Each row of a before or after table is a point. One or more steps were done to the points. Then noise was added and the rows were shuffled. The steps act on columns, c1 being the first. Write out the steps. A step turns or swaps two columns, mirrors them in a line or flattens them onto one, adds a multiple of one to another, or multiplies or shifts one. Angles are multiples of 10 degrees, from the lower column toward the higher: turns from -170 to 170, lines from 10 to 170 but not 90. Use the fewest steps. Two steps may share a column if one is a turn and the other turns, adds or multiplies; they go together, in the order done. Otherwise the lowest column goes first.

Before (9 x 3):
[[ -0.1   2.3   4.1]
 [  2.3   4.7   0.1]
 [  1.2   2.9  -5.9]
 [-12.8  -9.2  -3.8]
 [ -4.2   2.3  -0.7]
 [ -2.4  -0.1   0.7]
 [  1.4   0.5   0.3]
 [ -6.0   1.2  -2.9]
 [  2.8   6.8  -2.1]]
After (9 x 3):
[[  0.4   1.6  -0.5]
 [ -5.2   6.2  -0.4]
 [ -1.4   0.9   1.2]
 [ -2.2   4.0   0.1]
 [ -3.5  -3.3  -0.1]
 [ -1.6  -2.3   0.8]
 [  1.9 -15.6  -1.6]
 [ -1.9   1.8  -2.2]
 [ -4.5  -4.4  -0.9]]
Steps: turn c1 and c2 by 60 degrees; multiply c3 by 0.4

Before:
[[-1.9 -6.5  3.1  4.2]
 [-4.8  2.0 -6.5  0.1]
 [ 0.8  3.9 -0.3  0.0]
 [ 5.1  2.9  5.6  3.4]
 [ 7.3  2.8  1.5 -3.4]
 [ 7.9  6.2  2.6 -2.4]
 [ 4.4 -3.1 -0.5 -0.5]
 [10.8 -3.9  5.1  4.0]
 [-2.4 -2.2 -7.9  3.5]
 [ 2.2 -3.9  3.9 -1.6]
 [-3.0 -0.6 -4.1  2.4]
 [ 9.7 -2.2 -1.3  3.2]]
After:
[[ 0.1  0.3  3.0  2.9]
 [-7.9 -0.1 -1.6  6.7]
 [-1.8  0.4  3.3  8.1]
 [-1.9 -1.3 -8.0 -3.5]
 [-2.6  0.4  1.7 -3.8]
 [-1.7 -0.2 -1.0  4.0]
 [ 2.3 -1.0 -5.9 -4.3]
 [-8.5  1.0  4.0  7.5]
 [-0.9 -1.1 -4.0 -4.1]
 [-0.2 -0.2  0.3  0.5]
 [-0.8  0.3  1.9  7.9]
 [-5.6  1.0  5.9  2.8]]
Steps: turn c1 and c4 by 120 degrees; flatten c2 and c3 onto the line at 80 degrees

Before (9 x 6):
[[-4.2 -7.3 -3.4  2.8  1.4  1.6]
 [-6.6 -1.9 -9.6  3.2 -0.7  1.0]
 [ 5.0  3.1  2.5  0.7 -3.0  5.6]
 [ 6.5  8.6  4.5  0.0 -1.0  2.3]
 [ 4.6  4.3  5.2 -4.3 -3.8 11.1]
 [-2.3 -3.9 -6.1 -4.2  2.7  1.6]
 [-6.9  0.5 -2.4 -0.1 -0.9  0.4]
 [ 5.1  2.2 -1.2 -1.7 -5.2  4.5]
 [-4.4 -4.9 -3.3 -1.6 -3.9 -1.8]]
After, 9 rows:
[[-0.4 -3.1  4.3  5.4 -8.8  0.8]
 [-4.3 -4.8 -2.9 -1.4 -7.4  1.6]
 [ 2.7  7.6  0.3 -3.4  4.9  2.5]
 [ 1.1  1.0 10.2 -4.0  2.6  4.7]
 [ 2.6  2.1  4.7 -2.2  4.5  5.6]
 [ 0.2 -8.5 -1.5  4.1 -4.2  1.7]
 [-3.0 -0.3  2.5  3.5 -1.6  0.4]
 [-3.3 -5.9  8.3  1.4 -0.6 -1.8]
 [-1.0  3.4  5.4 -5.1  7.5 11.1]]
Steps: multiply c1 by 0.7; turn c1 and c4 by -50 degrees; shift c2 by -1.0; multiply c5 by 2; turn c3 and c5 by 110 degrees
